Rows are points. A path goes straight from each point to the next, and from the last back to the first. The post is the endless flat space through its rows: a point in 2 columns, a line in 3, a plane in 4, and so on, so that a path can go around it. How many times does the path go around the post? Going back the other way cancels.
(in the rows, 128 means zero)

Post (2 x 3):
[[113 124 111]
 [146 121 151]]
Path (25 x 3):
[[164 150 193]
 [149 163 104]
 [127 129  86]
 [132 112 131]
 [150 114 139]
 [119 106 140]
 [ 89 140 121]
 [134 143 128]
 [182 165 164]
 [140 122 123]
 [105  81 106]
 [ 87 115 147]
 [125 147 145]
 [123 141 123]
 [112 141  85]
 [148 134  92]
 [134 113 122]
 [167  75 226]
 [115 125 149]
 [121 169  85]
 [158 122 135]
 [148  87 160]
 [ 87  90 153]
 [ 79 107  84]
 [145 112 170]]
Times around: 4

Post (10 x 11):
[[117 136 134 111  86 169 122  84 128 148 143]
 [ 90  90 134 161 109 125  93 119 124 122 133]
 [109 148 117 152 140 137 157 145  74 106 152]
 [ 66 116 114 186  78 112 115 153 134 141 159]
 [131  95 163 141 103 106 139 107 154 150 111]
 [ 87  99 101  92 122 101 164 144 128 114  96]
 [148 130 150 141 152 130 172 170 134 109 110]
 [186 148 126 123 150 134 155 139 122 144 148]
 [147 114 137 144 121  86 131 146 131 109  84]
 [151 137 159 131 114 117 133 149  95 100 165]]
Path (27 x 11):
[[151  95 105 156 165 119 122 159 122 140 175]
 [ 75  85 147 189  66  97 146 133 112 167 138]
 [151 133  84 126  70  84 102 124 127 153  83]
 [117  82 154 186  79  68 121 149 145 134 135]
 [120 114 103 108 101 127 132  53 133 140 112]
 [150 112 155 120 143 114 165 129 130  96 138]
 [133  68 102 144 105 131 119 122 166 147 120]
 [ 71 158  91 160  33 118 131 135 126 145  75]
 [122  92 136 119  92  71 161 177  90  80 150]
 [ 75 127 111 178  90 130 132 124 124 102 147]
 [106 168 146 159 158 181 170 135 134  85  74]
 [109 165 167 103  82 140 170 155  98  91 149]
 [182 136 136 139 128  94 114 160  90  98 108]
 [131 157  77 149 109 124 117 149 145 160 109]
 [112 152 150 123 170 152 152 142 114  95 142]
 [159 157  69 122 203 140 138 155 133 102 103]
 [112 132 165 139 136 137 138 126 105 117 145]
 [189 120 157  99 134 110 182 129 116 166  93]
 [116  94 178  86  78 171 137  75 111 111 101]
 [127 137  79 148 143 123 133 130  92 103 113]
 [115 137 156 143 108 133 156 146 150 126 159]
 [116 159 168 155 139 133 143 179 110  98 145]
 [166 111 220 136 108  93 177 116 147 143 154]
 [105 128 174 164 105 136 197 121 175 131 120]
 [ 73 103 118 130 113 127 103 118 147 140 141]
 [ 95 149 122 141 139 120 109 157  80 109 121]
 [125  80 177 130 121 144 151 135 134 147 135]]
Times around: 2
